Rows are points. Any point is a mix of the corners, with weights that add up to 1. It lies inside the corners' shape when no weight is negative. Say inside or outside, and name the corners with a negative weight.

Corners:
(1): [0.074, 0.066]
(2): [0.134, -0.275]
(3): [-0.234, 0.216]
Points:
[-0.167, 0.106] => outside (1)
[0.023, -0.203] => outside (1)
[-0.059, -0.097] => outside (1)
[0.116, -0.237] => inside
[-0.026, 0.034] => inside
[-0.242, 0.330] => outside (2)

Corners:
(1): [0.346, -0.078, -0.103, 0.402, 0.011, -0.025, 0.155, -0.199, -0.106]
(2): [0.020, -0.150, 0.024, 0.187, 0.334, -0.208, 0.029, -0.187, -0.226]
(3): [0.042, -0.084, -0.005, 0.079, -0.161, 0.222, -0.157, 0.149, 0.085]
(4): [-0.111, 0.039, 0.017, -0.056, 0.000, 0.088, 0.160, 0.017, 0.091]
(5): [0.091, -0.154, -0.232, -0.016, 0.268, -0.246, 0.110, 0.078, -0.276]
(6): [0.011, 0.158, 0.312, -0.104, -0.425, -0.295, -0.220, -0.331, 0.394]
(7): [-0.294, 0.046, -0.201, 0.026, -0.018, 0.065, -0.139, 0.073, 0.198]
(8): [0.008, -0.121, -0.158, -0.104, 0.153, -0.116, 0.009, -0.336, -0.188]
(9): [-0.295, -0.170, -0.246, 0.103, -0.033, -0.038, -0.024, 0.132, -0.399]
(10): [-0.213, 0.223, -0.136, -0.070, -0.058, 0.033, -0.189, 0.061, -0.108]
Points:
[0.238, -0.201, -0.215, 0.227, 0.334, 0.102, 0.206, -0.123, -0.161] => outside (6, 9, 10)
[-0.073, 0.040, -0.058, 0.069, -0.169, 0.026, -0.068, 0.042, 0.095] => outside (2, 8)
[-0.063, -0.128, -0.250, 0.091, 0.277, -0.125, 0.105, 0.023, -0.359] => outside (3, 6)
[0.052, -0.131, -0.027, 0.170, 0.100, -0.064, 0.027, -0.159, -0.095] => outside (5, 10)
